Every row gives one point. The window is the flat piece filled in between its corners: a triangle in 3 columns, a solid with four corners in 4, and so on. A path goes straight from each point to the next, and from the last back to the first. List the points from which the path goes on through the window.

Window (4 x 4):
[[-0.33  0.01 -0.05  0.03]
 [ 0.60 -0.51 -0.17  0.79]
 [-0.16  0.43 -0.03 -0.26]
 [-0.11  0.02 -0.31 -0.26]]
Path:
(1): [-0.12  0.51 -0.36  0.20]
(2): [-0.21 -0.10  0.11 -0.22]
(3): [ 0.14 -0.11 -0.07 -0.05]
(4): [-0.05 -0.01 -0.42  0.12]
(5): [-0.21  0.21 -0.46 -0.12]
(6): [ 0.14 -0.41  0.09 -0.40]
(7): [ 0.20 -0.23  0.05 -0.01]
(8): [ 0.25  0.03 -0.30  0.29]
(9): [-0.42  0.38 -0.24  0.04]
(10): [-0.17 -0.06 -0.03 -0.42]
(11): [ 0.55 -0.30  0.20  0.53]
(12): [-0.17  0.19 -0.81 -0.10]
Through the window after points: 1, 3, 5

Window (6 x 6):
[[ 0.00  0.43 -0.16 -0.07 -0.22 -0.27]
 [ 0.12 -0.48  0.72 -0.18  0.33 -0.19]
 [ 0.11  0.68 -0.35 -0.05 -0.25  0.50]
 [ 0.19 -0.55  0.35  0.24 -0.10 -0.33]
 [ 0.01 -0.27  0.15  0.10  0.48 -0.12]
 [-0.44  0.31 -0.06  0.15 -0.43 -0.02]]
Path:
(1): [0.09 0.17 0.36 0.25 0.29 0.05]
(2): [-0.19  0.34  0.32  0.50 -0.20 -0.49]
(3): [-0.12 -0.35 -0.15 -0.28  0.24  0.31]
(4): [-0.16 -0.35 -0.14 -0.39  0.04 -0.15]
(5): [ 0.03 -0.24  0.59  0.30  0.04 -0.28]
(6): [ 0.11  0.07  0.72  0.09  0.18 -0.26]
(7): [ 0.11 -0.52 -0.26 -0.17  0.24 -0.03]
(8): [-0.01  0.21 -0.31 -0.24 -0.24 -0.12]
(9): [ 0.07  0.52  0.26  0.29 -0.03 -0.17]
(10): [ 0.30  0.44 -0.06  0.28 -0.10  0.07]
(11): [-0.07  0.39 -0.19 -0.27 -0.18  0.35]
(12): [ 0.03 -0.50  0.37 -0.53 -0.11 -0.47]
Through the window after points: 2, 8, 10, 12

Window, 9 rows:
[[ 0.33 -0.11  0.29 -0.38  0.34  0.02  0.02  0.39 -0.17]
 [ 0.04  0.41  0.33 -0.40 -0.62  0.22  0.18  0.15 -0.47]
 [-0.02 -0.14  0.33 -0.42 -0.13 -0.15  0.22 -0.34  0.30]
 [-0.08  0.60 -0.30 -0.38 -0.46 -0.60  0.75  0.27  0.08]
 [-0.18  0.05  0.05 -0.11  0.58  0.44  0.65 -0.03  0.17]
 [ 0.37  0.36  0.30  0.03  0.56 -0.46  0.08 -0.29  0.07]
 [ 0.45 -0.36  0.09  0.15  0.07  0.21 -0.46  0.19 -0.11]
 [-0.32 -0.37  0.31 -0.37 -0.01 -0.26 -0.43 -0.03 -0.09]
 [ 0.10 -0.60 -0.29 -0.28  0.33  0.42  0.09 -0.11 -0.26]]
Path:
(1): [ 0.06 -0.03  0.51 -0.20 -0.01 -0.17  0.35  0.28 -0.44]
(2): [ 0.19 -0.33  0.25  0.05  0.33 -0.20  0.25 -0.01 -0.01]
(3): [ 0.15  0.09 -0.07 -0.41  0.39  0.32 -0.12  0.09  0.05]
(4): [-0.01  0.36 -0.22 -0.45  0.30 -0.07  0.05  0.48  0.90]
(5): [ 0.16 -0.49  0.40  0.00  0.08 -0.24 -0.12 -0.31 -0.67]
(6): [ 0.13 -0.20  0.39  0.15  0.35 -0.06  0.53 -0.09 -0.25]
(7): [-0.11  0.15 -0.09 -0.47  0.39  0.40  0.24  0.13  0.28]
(8): [-0.10  0.17 -0.17 -0.43  0.40  0.15  0.13  0.09  0.02]
(9): [ 0.43 -0.59  0.31  0.33  0.09  0.20  0.25 -0.02 -0.33]
(10): [ 0.07 -0.45  0.40 -0.20  0.00  0.20  0.37  0.04 -0.16]
(11): [ 0.24  0.02 -0.09 -0.27  0.21 -0.10 -0.32 -0.02  0.09]
(12): [ 0.21 -0.06 -0.06 -0.47 -0.09  0.59 -0.42  0.21  0.50]
(13): [-0.15 -0.40  0.42 -0.01  0.11 -0.62  0.03 -0.21 -0.47]
(14): [-0.05 -0.10  0.41  0.04  0.11 -0.23  0.37  0.17 -0.48]
(15): [ 0.23 -0.01  0.14 -0.41 -0.01  0.32 -0.14 -0.09  0.02]
(16): [ 0.08  0.24 -0.01 -0.42 -0.18  0.17  0.06  0.03  0.01]
Through the window after points: 6, 10, 12, 16
